Each point is reached from the start by the listed moves, each made 0, 1 or 2 times, or once backwards (-1), plus a little noise. Say if it took an odd or an even number of moves. Then give how often each move was made.

Moves:
(1): [8,26,29,15,-1]
(2): [-17,11,-6,7,46]
Start: [-10,-11,23,18,25]
Points:
[-13,60,73,58,71] => odd (2, 1)
[6,-55,-1,-10,-21] => even (-1, -1)
[7,44,85,47,26] => even (2, 0)

Moves:
(1): [28,6,-23,-23]
(2): [-3,-14,-11,-24]
(3): [-21,32,5,-21]
(4): [-34,9,-21,11]
Start: [2,12,10,4]
Points:
[-18,15,48,-30] => even (-1, 1, 1, -1)
[-68,72,42,-15] => odd (-1, 0, 2, 0)
[-55,82,-39,5] => odd (1, -1, 1, 2)
[-79,68,-15,-51] => even (0, 1, 2, 1)

Moves:
(1): [-19,7,-5,13,-2,3,-1,0,-6,4,24]
(2): [-8,-6,9,0,9,-18,1,-2,2,7,9]
(3): [-7,-6,-12,0,8,-6,6,-14,-14,6,-2]
(4): [-8,-2,-3,-12,1,3,5,0,-13,4,-5]
(5): [17,-7,16,9,-14,10,4,-6,12,1,-8]
(6): [2,-5,-11,-13,11,10,16,6,13,-14,-11]
(7): [5,9,6,1,-7,-5,8,-3,1,1,6]
(8): [1,2,11,26,-27,-6,-9,12,31,4,-1]
Start: [7,2,10,7,-15,5,-5,9,8,12,7]
Points:
[-7,-8,4,18,-12,-6,-24,-8,-18,32,9] => odd (0, 0, 1, 0, 0, -1, -1, 0)
[-77,-3,-38,26,-9,-16,25,21,20,28,34] => even (2, 1, 2, 2, -1, 2, 0, 2)
[16,-7,0,47,-39,5,7,34,95,-4,-15] => even (0, 0, 1, -1, 0, 2, 0, 2)

Moves:
(1): [1,18,29,3,-2,-9,8,-1,-9,-26,0,-15,-13,3,1]
(2): [-3,1,-16,9,14,10,4,-11,-3,20,-5,16,13,13,13]
(3): [-8,-14,-19,-5,6,7,-5,-8,3,29,-10,21,6,9,-2]
(4): [-4,15,-5,0,7,23,1,-19,5,-10,-15,19,1,6,4]
(5): [-12,13,3,-1,-5,16,2,-7,15,-6,-1,-5,-9,1,13]
(6): [14,-3,0,2,-2,14,5,0,-2,6,-2,-10,1,5,1]
(7): [22,-20,25,6,-16,-17,-21,32,-20,1,-12,-22,-3,-29,13]
(8): [1,-10,1,9,-2,2,-4,6,-3,4,-7,-4,-2,-6,1]
(9): [4,-2,1,-1,4,0,7,6,8,14,7,0,4,-4,-8]
(10): [7,-25,-3,-3,-12,-3,-1,31,-5,15,9,4,-1,-12,-8]
(11): [4,3,13,-1,4,8,2,-10,1,-13,2,-3,-3,4,5]
(12): [-5,4,4,-2,0,-2,3,3,4,-3,1,-4,11,9,-4]
Start: [-19,-2,0,14,8,6,-13,3,-8,11,23,4,-13,17,1]
Points:
[-10,-5,3,-15,21,70,-23,-37,38,51,-5,17,4,26,9] => odd (-1, -1, 2, 1, 1, 1, 1, -1, 2, -1, 2, 1)
[-18,-37,-54,7,14,85,19,-3,14,81,35,43,-2,58,1] => odd (0, 1, 1, 0, 1, 2, -1, 0, 0, 2, 1, 0)
[-72,22,-56,-11,20,52,6,-28,47,23,39,70,7,48,-10] => even (-1, 0, 0, 1, 1, -1, -1, -1, 0, 1, 0, 1)
[9,-16,95,19,-27,-28,-16,64,-9,-12,37,-80,-48,-37,3] => odd (1, -1, 0, -1, 1, 0, 1, 1, 2, 0, 1, 0)
[-8,8,31,58,5,-1,-37,34,-12,38,-9,-31,-19,-41,71] => even (0, 2, -1, 0, 2, -1, 2, 1, 2, -1, -1, -1)
[-45,21,29,-23,-2,32,40,8,58,18,76,-27,-18,52,-31] => odd (1, -1, 1, -1, 2, 1, -1, -1, 2, 1, 1, 2)
[-25,4,16,-9,-16,37,0,-4,20,29,25,-29,-40,37,7] => even (1, -1, 2, -1, 2, 2, 0, -1, 0, 0, 0, 0)
